Each row of a before or after table is a point. One or more steps were done to the points. Then noise was added and the rows were shuffled. The steps act on columns, c1 being the first. Write out the steps. A step turns or swaps two columns, mirrors them in a line or flattens them onto one, adds a multiple of one to another, or multiplies or shifts one. Angles are multiples of 10 degrees, from the lower column toward the higher: turns from -170 to 170, lines from 10 to 170 but not 90. Use the fewest steps. Two steps may share a column if one is a turn and the other turns, adds or multiplies; they go together, in the order done. Otherwise the lowest column goes first.

Before, 14 rows:
-13 0

-4 14

-15 -4

-9 15

-6 5

4 8

-16 12

7 -3

-13 11

-16 2

-12 22

-16 14

23 19

58 16
After:
13 -15

11 -13

2 -14

5 -19

5 -7

-27 -14

7 -24

17 1

-9 5

14 -16

16 -4

-60 -7

-6 -7

13 -3
Steps: turn c1 and c2 by 170 degrees

Before, 14 rows:
-11 -24 -1 -22 15 -21

-5 2 -30 -1 -20 -13

13 23 12 -3 22 8

19 1 3 -6 4 16

14 19 2 8 -5 18

21 28 16 -14 24 15

-35 -21 11 -19 19 -4

12 10 16 7 18 8

0 0 -34 1 -22 4

-21 -15 -15 -17 -19 -12

-21 -10 20 -19 4 -20

-3 13 -26 0 -8 9

-1 -5 3 -18 -2 -6

-8 -2 -8 -22 -9 0
After, 14 rows:
20 28 18 -13 62 15

0 0 -35 1 -54 5

14 18 2 9 -11 18

-11 -25 -1 -23 37 -19

-1 -4 4 -17 -4 -5

21 0 1 -7 12 16

11 9 17 6 45 7

-21 -16 -14 -18 -48 -12

-7 0 -9 -22 -22 -1

-4 12 -25 0 -21 7

-5 2 -30 0 -50 -13

12 23 11 -4 56 8

-21 -11 18 -17 11 -19

-36 -20 13 -18 48 -4
Steps: multiply c5 by 2.5

Before:
-3 -21 -1 -8 29 -26 9 -14 -2 3 8

18 -1 2 22 -22 -5 -13 3 -3 6 -12

10 30 -22 17 -5 -53 -8 16 5 -17 -11

10 32 8 42 7 -20 28 -28 -3 -16 -41

-35 -17 -38 -5 22 9 20 34 11 16 -18

-27 -22 -1 14 -12 15 2 34 9 -24 -16

-31 18 -47 -16 28 -44 37 32 -41 -21 18

25 -3 1 27 -27 2 11 20 25 -25 23

-7 35 -37 -11 -18 -8 1 1 23 -32 -8

2 14 -32 29 13 16 -10 30 3 -24 4

7 -24 -39 21 -31 -7 -8 29 15 -29 -34

-11 -8 -24 13 -14 20 3 -2 15 9 -34

5 -9 -14 33 -23 -45 -8 -14 -1 -15 1

34 11 3 11 2 -5 4 -2 -2 -17 2
After, 14 rows:
-30 -15 -42 -6 36 45 -47 17 -42 25 18

35 6 -1 -21 -1 10 -2 -4 -1 2 2

4 21 -22 -36 19 -1 0 31 4 -6 2

8 13 2 -39 0 35 -18 -35 -3 -21 -41

-10 7 -6 -1 5 -20 -2 -3 14 -18 -34

8 -24 -8 -36 5 -9 -1 30 14 2 -33

18 -6 13 -11 -9 3 11 7 -6 -21 -13

-34 -6 -34 15 26 -18 -31 26 12 -7 -17

-9 24 -14 -16 10 29 -1 0 25 29 -9

-2 -33 -15 8 12 7 -3 -18 -2 6 10

10 -9 -8 -22 7 60 4 16 5 -3 -10

-29 -6 3 -30 -4 -26 -14 32 9 5 -14

26 -2 15 -36 -11 -3 -18 17 27 -4 23

5 -37 2 -33 -3 29 12 -10 -1 -17 1
Steps: mirror c2 and c6 in the line at 20 degrees; flatten c3 and c5 onto the line at 140 degrees; turn c4 and c10 by -130 degrees; mirror c7 and c8 in the line at 100 degrees
